Each point is reached from the start by the listed moves, each made once or not at all, plus a little noise. Is the number of moves made odd or even? Then give how often each move was made.

Moves:
(1): +0.74 -0.03 -0.23 +0.01
(2): -0.14 +0.10 -0.73 -0.42
(3): -0.07 +0.60 +0.21 -0.29
Start: +0.06 -0.08 +0.00 +0.35
Points:
+0.81 -0.12 -0.22 +0.36 => odd (1, 0, 0)
-0.13 +0.62 -0.52 -0.37 => even (0, 1, 1)
+0.60 +0.60 -0.74 -0.36 => odd (1, 1, 1)

Moves:
(1): +0.27 -0.17 +0.11 -0.24
(2): +0.21 -0.20 -0.37 +0.02
(3): +0.23 +0.41 +0.02 -0.08
(4): +0.40 -0.18 -0.01 +0.40
Start: +0.31 -0.11 +0.48 +0.02
Points:
+1.21 -0.66 +0.20 +0.21 => odd (1, 1, 0, 1)
+0.50 -0.31 +0.12 +0.04 => odd (0, 1, 0, 0)
+1.39 -0.26 +0.22 +0.10 => even (1, 1, 1, 1)

Moves:
(1): +0.78 -0.16 +0.05 +0.24 -0.03 -0.09 -0.27 +0.60 -0.08 -0.10 -0.33
(2): -0.29 +0.37 -0.44 +0.10 -0.08 +0.15 -0.22 -0.07 +0.18 -0.26 -0.18
(3): +0.38 +0.34 +0.15 -0.33 -0.13 +0.08 -0.04 -0.08 -0.36 -0.04 +0.22
(4): -0.05 +0.01 +0.11 +0.03 +0.15 +0.09 -0.18 -0.64 -0.55 -0.37 -0.01
(5): -0.03 +0.14 +0.03 -0.32 +0.46 +0.12 -0.33 +0.21 -0.23 +0.12 -0.22
(6): +0.23 -0.30 -0.22 -0.25 +0.12 +0.53 +0.08 +0.04 +0.06 -0.08 +0.08
(7): -0.18 +0.20 +0.20 +0.21 +0.09 +0.16 +0.18 +0.13 -0.15 -0.09 +0.14
(8): -0.23 -0.06 -0.03 -0.10 -0.45 +0.04 -0.20 +0.26 -0.43 -0.42 -0.04
Start: +0.10 +0.25 -0.12 -0.15 +0.33 +0.16 +0.20 -0.18 -0.10 -0.41 -0.22
Points:
+0.37 +0.31 -0.46 +0.08 +0.13 +1.03 -0.40 +0.12 -1.08 -1.74 -0.57 => even (1, 1, 0, 1, 0, 1, 1, 1)
-0.40 +0.95 -0.33 -0.16 +0.78 +0.61 -0.16 +0.09 -0.30 -0.65 -0.49 => odd (0, 1, 0, 0, 1, 0, 1, 0)
-0.02 +0.32 -0.69 -0.26 +0.53 +0.93 -0.11 -0.86 -0.40 -1.11 -0.33 => odd (0, 1, 0, 1, 0, 1, 0, 0)
+0.48 +0.60 +0.06 -0.49 +0.20 +0.28 +0.17 -0.23 -0.47 -0.45 +0.01 => odd (0, 0, 1, 0, 0, 0, 0, 0)
+0.70 +0.77 -0.30 -0.22 -0.21 +0.43 -0.71 -0.11 -1.33 -1.62 -0.59 => odd (1, 1, 1, 1, 0, 0, 0, 1)

Moves:
(1): -0.25 -0.17 -0.02 -0.67 +0.09 -0.14 -0.08 -0.32 +0.14 +0.09
(2): +0.43 -0.30 +0.27 +0.01 +0.40 -0.11 -0.29 -0.02 +0.22 +0.02
(3): +0.07 -0.15 -0.42 +0.18 +0.60 +0.04 +0.17 +0.12 -0.21 +0.50
(4): -0.33 +0.13 -0.27 +0.46 -0.11 -0.13 +0.04 -0.07 +0.11 +0.22
(5): -0.18 -0.08 -0.31 -0.14 +0.07 +0.20 -0.10 +0.18 +0.39 +0.06
(6): -0.27 -0.14 -0.12 -0.14 -0.15 +0.33 +0.30 -0.47 -0.40 -0.55
(7): -0.38 -0.21 +0.49 +0.09 -0.12 -0.31 +0.03 +0.07 +0.24 +0.21
(8): -0.08 -0.25 -0.27 +0.27 -0.23 -0.18 -0.02 +0.14 +0.08 -0.10
(9): +0.14 -0.46 -0.16 -0.21 +0.01 +0.10 +0.17 -0.16 +0.31 +0.35
Start: +0.03 +0.11 +0.15 +0.12 +0.01 -0.14 +0.34 -0.20 -0.03 +0.14
Points:
-0.13 -0.47 +0.59 +0.10 +0.37 -0.34 -0.02 +0.02 +0.82 +0.44 => odd (0, 1, 0, 0, 1, 0, 1, 0, 0)
-0.86 -0.60 -0.69 -0.60 -0.06 +0.22 +0.70 -1.03 +0.50 +0.28 => odd (1, 0, 0, 1, 1, 1, 0, 0, 1)
-0.14 -1.27 +0.02 -0.63 +1.06 -0.37 +0.26 -0.33 +1.07 +1.38 => even (1, 1, 1, 0, 1, 0, 1, 0, 1)
-0.40 -0.55 -0.89 -0.27 +0.57 -0.21 +0.32 -0.12 +0.36 +0.69 => even (1, 0, 1, 0, 1, 0, 0, 1, 0)
-0.39 -0.36 -0.41 -0.52 +0.56 +0.10 +0.73 -0.84 -0.54 +0.15 => odd (1, 0, 1, 0, 0, 1, 0, 0, 0)
+0.15 -1.29 -0.73 -0.42 +0.95 -0.22 +0.21 -0.27 +0.92 +1.08 => even (1, 1, 1, 0, 1, 0, 0, 1, 1)
